Each row of a before or after table is a point. One or more steps were done to the points. Then noise was added and the rows were shuffled. The steps act on how far a point lies along the listed directions, d1 being the first. Write out the steps. A step turns or swaps two directions, mirrors them in a line or flattens them onto one, adds a multiple of one to another, or multiplies one. Angles are multiples of 10 degrees, from the lower direction toward the higher: turns from -170 to 170, lines from 10 to 170 but not 90. Use the fewest steps. Two steps may share a direction if one is a turn and the other turns, adds or multiplies; they go together, in the order done. Otherwise the lowest direction goes first.
In the rows, 128 means zero.

Directions:
(1): [ 65 170 124]
(2): [162 174  78]
(3): [102  85  72]
Before (11 x 3):
[[ 92 119 131]
 [159 114 179]
 [134 102  79]
 [140 132  82]
 [105 165 159]
 [109 166 121]
 [143 155 153]
 [189 110 149]
 [138 126 110]
 [114 116 130]
 [123 177  58]]
After (11 x 3):
[[125 241   7]
 [ 98 113 143]
 [130 148  97]
 [143 128 167]
 [225  91 150]
 [ 61 118 143]
 [121 173  57]
 [ 77 153  59]
 [199  61 202]
 [195 126 153]
 [135 170 109]]
Steps: add 1.5 times d3 to d1; multiply d2 by 2

Directions:
(1): [118 169  63 168]
(2): [ 91 184 136  73]
(3): [203 170 139 121]
(4): [149  96  72  73]
Before (11 x 4):
[[119 138  97  71]
 [ 86 107 128 185]
 [123 150 101  78]
 [180 167 199  80]
 [156 132 148  57]
 [ 89 154 136 196]
 [ 53 129  76 166]
 [119 170 140  65]
 [122 136 173  97]
 [ 40  91  92 156]
 [ 97 105  69 182]]
After (11 x 4):
[[139 138  93 175]
 [169 104 128 195]
 [121  88  82  69]
 [198 185  80 196]
 [156 156 139 199]
 [ 49  48 148  94]
 [ 81 100 110  81]
 [ 80  87 163  61]
 [150 106 162 167]
 [139 101 174 168]
 [ 86  44 147  77]]
Steps: turn d1 and d4 by 150 degrees; add 0.3 times d3 to d1; multiply d2 by -1

Directions:
(1): [186 106 146 103 182 202 137 172]
(2): [154 129 190  71 122 116 174  56]
(3): [129 182 167 156 166  78 183 182]
(4): [163 208  69  67 111 126 122 137]
(5): [154  65  66 108 163  67 164 128]
(6): [215 121 130 185  64 120 139 129]
Before (12 x 8):
[[171 164 168  92 109 202  94 139]
 [152 108 105  96 143 156 131 105]
 [123 135 123 168  89 129 124 135]
 [161 101 128 167 145 110 132 151]
 [132  94  90 169 101 159 132 122]
 [159 124  86 112 156 176 123 171]
 [153  91  95 123 162 183  91 163]
 [200 114 132 120 137 146 150 132]
 [214  18  84 114 194 196 121 124]
 [  7  54 133 135 140 110  84  68]
 [105 131 172 198 123 159  93 166]
 [182 118  81 109 163 145 140 175]]
After (12 x 8):
[[138 192  79 145  41  70 108  94]
 [161 112 103 147 125 143 139 156]
 [136  70  70 130 153 118 108 154]
 [ 80 170  99 100 170 138  98 162]
 [ 69 151 148 123 164 169 106 157]
 [127 103 107  66 193  88 152 142]
 [126 117 143 137 151 171  95 140]
 [113 175 132 105 145 134 137 120]
 [ 69 152 114 120 167 148 120 159]
 [121 134 163  88 174 173 135 130]
 [ 73 238 134  58 198 200  94 139]
 [140 156  91 134 131 172 142 157]]
Steps: turn d1 and d6 by -80 degrees; multiply d4 by 0.4; turn d3 and d4 by -110 degrees; multiply d5 by -1
